Every row gives one point. Any point is a mix of the corners, with weights that add up to 1. It lies inside the corners' shape when no weight is negative. Say inside or outside, and name the corners with a negative weight.

Corners:
(1): [0.56 0.35]
(2): [-0.15 -0.09]
(3): [-0.32 -0.89]
Points:
[-0.27 -0.31] => outside (1)
[-0.12 -0.11] => inside
[0.46 0.25] => inside
[0.33 0.28] => outside (3)
[-0.43 -0.45] => outside (1)
[0.09 0.03] => inside
[-0.15 -0.24] => inside

Corners:
(1): [-0.18  0.14  0.43]
(2): [0.58 0.65 0.01]
(3): [-0.56 -0.06 -0.07]
(4): [-0.27 -0.73 -0.54]
Points:
[-0.25 -0.62 -0.46] => inside
[-0.29 -0.04 -0.12] => inside
[0.22 0.46 0.18] => outside (4)
[-0.05  0.20  0.10] => inside
[-0.16 -0.04  0.13] => inside

Corners:
(1): [ 0.02  0.15  1.13 -0.15 -0.06  0.20]
(2): [ 0.35  0.35  0.13  0.08 -0.56  0.46]
(3): [-0.06 -0.17 -0.38 -0.32  0.18  0.25]
(4): [-0.45  0.26 -0.52 -0.45  0.21 -0.38]
(5): [-1.03 -0.42 -0.44 -0.15  0.05 -0.22]
(6): [ 0.45  0.59  0.59  0.55 -0.05  0.56]
(7): [-0.09 -0.31 -0.63 -0.05  0.03 -0.56]
Points:
[-0.26 -0.16 -0.17 -0.31 -0.10 -0.05] => outside (6)
[-0.03  0.23  0.19 -0.03  0.02  0.11] => inside
[-0.55 -0.17 -0.58 -0.18  0.05  0.16] => outside (1, 7)
[-0.50  0.02  0.07 -0.17  0.20 -0.03] => outside (2, 7)
[ 0.08  0.09 -0.46 -0.16 -0.03  0.11] => outside (1, 5)

Corners:
(1): [-0.24  0.02 -0.18 -0.41  0.42  0.16  0.48 -0.35]
(2): [-0.35 -0.76 -0.16  0.46 -0.27 -0.08 -0.33 -0.11]
(3): [-0.03 -0.30  0.66  0.12 -0.27  0.19  0.11 -0.37]
(4): [ 0.05  0.27 -1.19 -0.02 -0.25 -1.08  0.58  0.02]
(5): [ 0.60 -0.38  0.15 -0.04  0.28 -0.03 -0.25  0.26]
(6): [ 0.36 -0.30 -0.18  0.50  0.26  0.02  0.22 -0.13]
(7): [-0.07 -0.22 -0.04  0.81  0.65 -1.02  0.21  0.32]
(8): [-0.48 -0.80  0.55 -0.08  0.07  0.48  0.76 -0.27]
(9): [ 0.04  0.57 -0.33 -0.45 -0.27  0.45 -0.18  0.06]
Points:
[-0.04 -0.06  0.20  0.06  0.14 -0.21  0.22 -0.01] => outside (2, 6)
[ 0.06 -0.17  0.00  0.10  0.18 -0.11  0.11  0.07] => inside
[ 0.09 -1.09  0.35  0.82  0.17 -0.08 -0.03 -0.07] => outside (1, 4, 9)
[ 0.03  0.13 -0.08  0.42  0.30  0.04 -0.11 -0.08] => outside (4, 5, 8)
[ 0.25 -0.63  0.20  0.38  0.34 -0.16 -0.25 -0.06] => outside (4, 8, 9)
[-0.07 -0.21  0.15  0.01  0.03  0.27  0.04 -0.09] => outside (4)
[-0.04 -0.24  0.14  0.33  0.10 -0.32  0.16 -0.05] => inside
[ 0.05 -0.16 -0.36  0.19  0.05 -0.34  0.38 -0.06] => inside

Corners:
(1): [-0.03  0.25 -0.83  0.26  0.30  0.56 -0.12 -0.59 -0.21 -0.17  0.63]
(2): [ 0.43  0.16  0.53 -0.46  0.27  0.42  0.00  0.11 -0.45 -0.06 -0.14]
(3): [-0.20 -0.16 -0.27 -0.41 -0.35 -0.23 -0.84 -0.01  0.52 -0.22  0.67]
(4): [ 0.20 -0.37  0.15 -0.24 -0.04  0.26 -1.01  0.09 -0.43  0.13  0.02]
(5): [ 0.64  0.35  0.49  0.64  0.50  0.45 -0.24 -0.26 -0.13  0.11  0.18]
(6): [ 0.14 -0.67  0.21  0.33  0.34 -0.14 -0.11 -0.28 -0.27  0.25 -0.10]
(7): [-0.11  0.33  0.11  0.24  0.18  0.22 -0.49 -0.75 -0.37 -0.41  0.44]
(8): [ 0.75  0.00  0.35  0.15 -0.32  0.22 -0.25  0.73 -0.43  0.01  0.00]
(9): [-0.54  0.20 -0.19 -0.06  0.12 -0.04 -0.21 -0.34 -0.45  0.16  0.24]
(10): [-0.42  0.07  0.58  0.04  0.42  0.51  0.04 -0.08 -0.02 -0.21  0.00]
(11): [ 0.60 -0.68  0.70  0.12 -0.41  0.10 -0.75  0.18 -0.19  0.08  1.26]
(12): [ 0.06  0.25  0.05 -0.06 -0.36  0.45 -0.16 -0.58  0.76 -0.10  0.20]
Points:
[ 0.33 -0.18  0.15  0.21 -0.10  0.14 -0.50 -0.19 -0.10  0.04  0.49] => outside (2, 10)
[ 0.07 -0.14  0.04  0.20  0.14  0.25 -0.07 -0.27 -0.28 -0.03  0.35] => outside (3, 4, 5)
[ 0.33 -0.03  0.33  0.10  0.01  0.19 -0.41 -0.07 -0.01 -0.06  0.23] => outside (1, 9)
[ 0.05  0.09 -0.20  0.11  0.14  0.37 -0.22 -0.24 -0.17 -0.11  0.39] => inside
